Each row is a point. Each copy is the shape, with its points in the same order, turned, moved and blurred by noise. Say if it was mirrored as well.
In the rows, 128 means zero.

Shape (6 x 2):
[[201  98]
 [152  91]
 [173 122]
 [ 88 147]
 [113 146]
 [176 115]]
Copy 1:
[[164  61]
 [117  78]
 [151  96]
 [ 93 163]
 [107 145]
 [144  89]]
Copy 1 is: only turned
Copy 2, 6 rows:
[[209 120]
 [165 100]
 [175 135]
 [ 91 140]
 [111 148]
 [182 126]]
Copy 2 is: only turned
Copy 3 (6 x 2):
[[ 67 103]
 [118 104]
 [ 91 129]
 [169 173]
 [146 166]
 [ 86 122]]
Copy 3 is: mirrored

Shape:
[[136 149 168]
 [179 176 142]
 [116  76 126]
 [ 89  59 106]
 [125  75 142]
 [130 160 142]]
Copy 1:
[[172 164 152]
 [172 194 103]
 [134  85 137]
 [105  65 147]
 [153  86 139]
 [147 171 140]]
Copy 1 is: only turned
Copy 2, 6 rows:
[[ 70 100 140]
 [ 89  47 130]
 [136 155 156]
 [154 185 145]
 [125 149 174]
 [ 87  96 115]]
Copy 2 is: mirrored
Copy 3, 6 rows:
[[114 174 106]
 [114 187 159]
 [131  97  86]
 [127  61  78]
 [143 111  84]
 [ 89 162 125]]
Copy 3 is: mirrored
Copy 4, 6 rows:
[[149 184 117]
 [161 184  72]
 [157  99 140]
 [131  64 156]
 [168 100 146]
 [132 167  98]]
Copy 4 is: only turned

Shape, 10 rows:
[[169 139  99 101]
 [ 99 125  78 125]
 [122 113  97 199]
 [144 131  96 121]
 [103 138 215 113]
 [106 100 192 173]
 [193 161  79 123]
 [111 158  82 108]
 [117 153 104 123]
 [141 170 164 122]]
Copy 1 (10 x 4):
[[176 103 132 100]
 [128  67  96 121]
 [148  37 141 181]
 [154  89 125 120]
 [ 78 162 170 157]
 [ 83  97 190 186]
 [212 101 127 114]
 [144  96  83 121]
 [141 100 106 137]
 [143 154 143 154]]
Copy 1 is: only turned
Copy 2, 10 rows:
[[156 156 154  75]
 [ 89 139 115  69]
 [140  89  73  95]
 [121 143 126  83]
 [ 93 126 165 190]
 [107  68 128 176]
 [179 173 123  70]
 [ 93 167 112  73]
 [106 154 110  95]
 [136 160 140 153]]
Copy 2 is: only turned
